Each wall is flat, endless, passes through zero and stands at right angles to its row. A trip goes straight from one point to another. List the walls that it crosses, first one first.

Walls:
(1): | -0.34 | +0.52 | -0.25 |
(2): | +0.07 | -0.28 | +0.96 |
(3): | -0.80 | -0.41 | -0.46 |
(4): | -0.51 | +0.84 | +0.01 |
(5): | +0.14 | -0.47 | -0.23 |
(6): | -0.31 | -0.23 | -0.04 |
Trips:
| -0.01 | -0.49 | -0.42 | to | +0.57 | -0.41 | +0.20 | -> 2, 3, 6
| +0.01 | +0.44 | +0.21 | to | +0.49 | -0.03 | +0.83 | -> 1, 4
| -0.20 | -0.48 | +0.32 | to | +0.42 | -0.04 | -0.79 | -> 2, 6, 1
| -0.27 | -0.53 | -0.51 | to | -0.21 | -0.07 | -0.19 | -> 1, 4

Walls:
(1): | -0.15 | -0.69 | +0.24 | +0.14 | +0.28 | -0.18 |
(2): | -0.36 | +0.18 | -0.08 | +0.06 | -0.15 | +0.02 |
(3): | -0.27 | +0.06 | -0.16 | +0.55 | -0.05 | +0.70 |
(4): | +0.45 | +0.48 | -0.16 | +0.04 | -0.63 | -0.09 |
(5): | +0.33 | -0.61 | -1.28 | -0.43 | -0.08 | +0.27 |
(6): | +0.29 | +0.56 | -0.32 | -0.48 | +0.19 | -0.13 |
Trips:
| -0.47 | +0.27 | -0.12 | +0.21 | -0.43 | -0.37 | to | -0.23 | +0.69 | -0.41 | +0.49 | -0.69 | -0.16 | -> 6
| +0.14 | +0.06 | +0.24 | -0.01 | +0.73 | -0.01 | to | +0.02 | -0.88 | -0.03 | -0.01 | +0.02 | -0.54 | -> 6, 5
| +0.37 | -0.35 | -0.39 | -0.47 | -0.29 | -0.09 | to | +0.60 | -0.55 | +0.44 | +0.43 | -0.22 | -0.04 | -> 1, 6, 5

Walls:
(1): | +0.40 | +0.49 | +0.19 | -0.34 | -0.03 | +0.34 | +0.39 | +0.01 | +0.16 |
(2): | -0.21 | +0.18 | -0.28 | +0.20 | -0.64 | -0.01 | -0.41 | +0.13 | -0.09 |
(3): | +0.57 | -0.11 | +0.51 | -0.16 | +0.02 | -0.49 | -0.12 | +0.07 | +0.01 |
(4): | +0.20 | -1.09 | -0.31 | -0.36 | +0.34 | +0.58 | +0.13 | +0.22 | -0.07 |
(5): | -0.51 | -0.68 | +0.41 | -0.85 | -0.16 | +0.38 | +0.25 | +0.37 | -0.02 |
(6): | -0.33 | -0.01 | +0.39 | +0.35 | +0.33 | +1.02 | +0.17 | +0.68 | -0.15 |
(7): | -0.40 | +0.26 | +0.45 | -0.42 | +0.59 | +0.52 | +0.46 | -0.73 | -0.29 |
(8): | -0.47 | -0.23 | -0.22 | -0.33 | +0.62 | +0.29 | +0.43 | -0.02 | +0.45 |
Trips:
| -0.13 | +0.27 | +0.18 | -0.69 | -0.79 | +0.50 | -0.51 | +0.18 | -0.11 | to | -0.14 | +0.27 | -0.01 | -0.22 | -0.65 | -0.43 | -0.22 | -0.31 | +0.27 | -> 6, 3, 5, 1
| +0.42 | +0.07 | +0.40 | +0.56 | +0.87 | +1.16 | +0.21 | +0.33 | +0.37 | to | +0.60 | +0.07 | +0.64 | +0.11 | +0.09 | -0.37 | -0.26 | -0.71 | +0.39 | -> 3, 4, 8, 6
| +0.01 | -0.42 | -0.57 | +0.48 | +0.38 | -0.11 | -0.26 | +0.26 | -0.17 | to | -0.41 | -0.20 | +0.02 | +0.02 | +0.22 | -0.33 | +0.28 | +0.30 | -0.38 | -> 2, 5, 7

Walls:
(1): | -0.09 | -0.76 | -0.15 | +0.29 | -0.01 | -0.77 | +0.75 | -0.89 | -0.63 | +0.28 | -0.44 | -0.34 | -0.08 | -0.39 |
(2): | -0.30 | +0.06 | +0.29 | -0.14 | -0.21 | -0.45 | -0.49 | -0.52 | -0.75 | +1.10 | -0.45 | +0.11 | +0.08 | -0.78 |
(3): | -1.00 | -0.06 | -0.61 | -0.50 | +0.19 | +0.25 | +0.49 | -0.03 | +0.03 | +0.44 | +0.15 | +0.09 | +1.19 | -0.01 |
(4): | -0.60 | -0.05 | -0.10 | -0.01 | -0.65 | -0.25 | +0.04 | +0.31 | -0.16 | -0.19 | -0.35 | +0.15 | -0.38 | -0.67 |
(5): | -0.70 | +0.65 | +0.02 | -0.21 | -0.10 | +0.31 | +0.37 | -0.21 | -0.55 | -0.01 | -0.60 | -0.12 | +0.29 | +0.01 |
(6): | +0.30 | -0.69 | -0.02 | +0.05 | +0.40 | -0.65 | +0.77 | -0.51 | -0.42 | -0.12 | +0.09 | +0.03 | -0.07 | -0.06 |
(7): | -0.26 | -0.02 | +0.46 | +0.10 | -0.33 | +0.40 | +0.01 | +0.00 | -0.55 | +0.49 | -0.41 | +0.55 | +0.49 | -0.11 |
(8): | +0.31 | +0.45 | +0.28 | +0.43 | +0.27 | -0.40 | -0.20 | -0.91 | -0.28 | +0.10 | -0.31 | +0.36 | -0.07 | +0.50 |
Trips:
| -0.86 | -0.13 | -0.02 | +0.39 | -0.14 | +1.00 | -0.02 | -0.22 | +0.38 | -0.41 | +0.53 | +0.45 | -0.12 | +0.51 | to | -0.21 | +0.22 | +0.45 | -0.39 | -0.01 | +0.22 | +0.42 | +0.86 | -0.48 | +0.09 | +0.04 | +0.07 | -0.24 | -0.19 | -> 4, 2
| +0.50 | -0.22 | +0.20 | -0.15 | +0.49 | +0.47 | -0.39 | +0.87 | +0.34 | -0.17 | +0.16 | +0.30 | +0.22 | -0.41 | to | -0.48 | +0.76 | -0.50 | +0.00 | -0.08 | +0.72 | +0.22 | -0.95 | +0.18 | -0.45 | -0.45 | +0.03 | +0.54 | +0.34 | -> 7, 3, 5, 8
| +0.97 | +0.29 | +0.49 | -0.27 | -0.08 | +0.08 | +0.18 | -0.12 | +0.18 | +0.07 | +0.21 | +0.01 | +0.10 | +0.40 | to | +0.40 | -0.09 | -0.03 | +0.12 | -0.05 | +0.15 | +0.26 | +0.10 | +0.21 | +0.24 | -0.11 | -0.04 | +0.51 | -0.35 | -> 7, 8, 3, 1, 2
| +0.76 | +0.61 | +0.59 | +0.28 | +0.06 | -0.40 | +0.08 | -0.38 | +0.25 | +0.07 | -0.39 | -0.82 | -0.18 | +0.45 | to | -0.27 | +0.29 | +0.02 | -0.06 | -0.40 | -0.37 | -0.78 | +0.16 | +0.37 | -0.22 | -0.38 | -0.17 | +0.12 | -0.40 | -> 6, 2, 1, 5, 4, 8
| +0.37 | -0.21 | +0.13 | -0.44 | +0.38 | -0.04 | +0.20 | -0.05 | -0.05 | -0.25 | -0.45 | +0.44 | -0.22 | -1.01 | to | -0.76 | +0.08 | +0.02 | -0.36 | +0.18 | +0.33 | -0.03 | +0.12 | +0.21 | +0.10 | -0.72 | +0.29 | +0.64 | +0.33 | -> 5, 3, 6, 1
| +0.04 | +0.35 | -0.84 | +1.02 | -0.15 | +0.52 | -0.08 | +0.53 | -0.52 | -0.04 | +0.18 | -0.80 | +1.02 | -0.08 | to | +0.03 | +0.40 | -0.33 | +0.04 | +0.26 | -0.57 | -0.66 | +0.59 | -0.12 | -0.79 | +0.72 | +0.30 | -0.16 | +0.44 | -> 7, 5, 3, 8
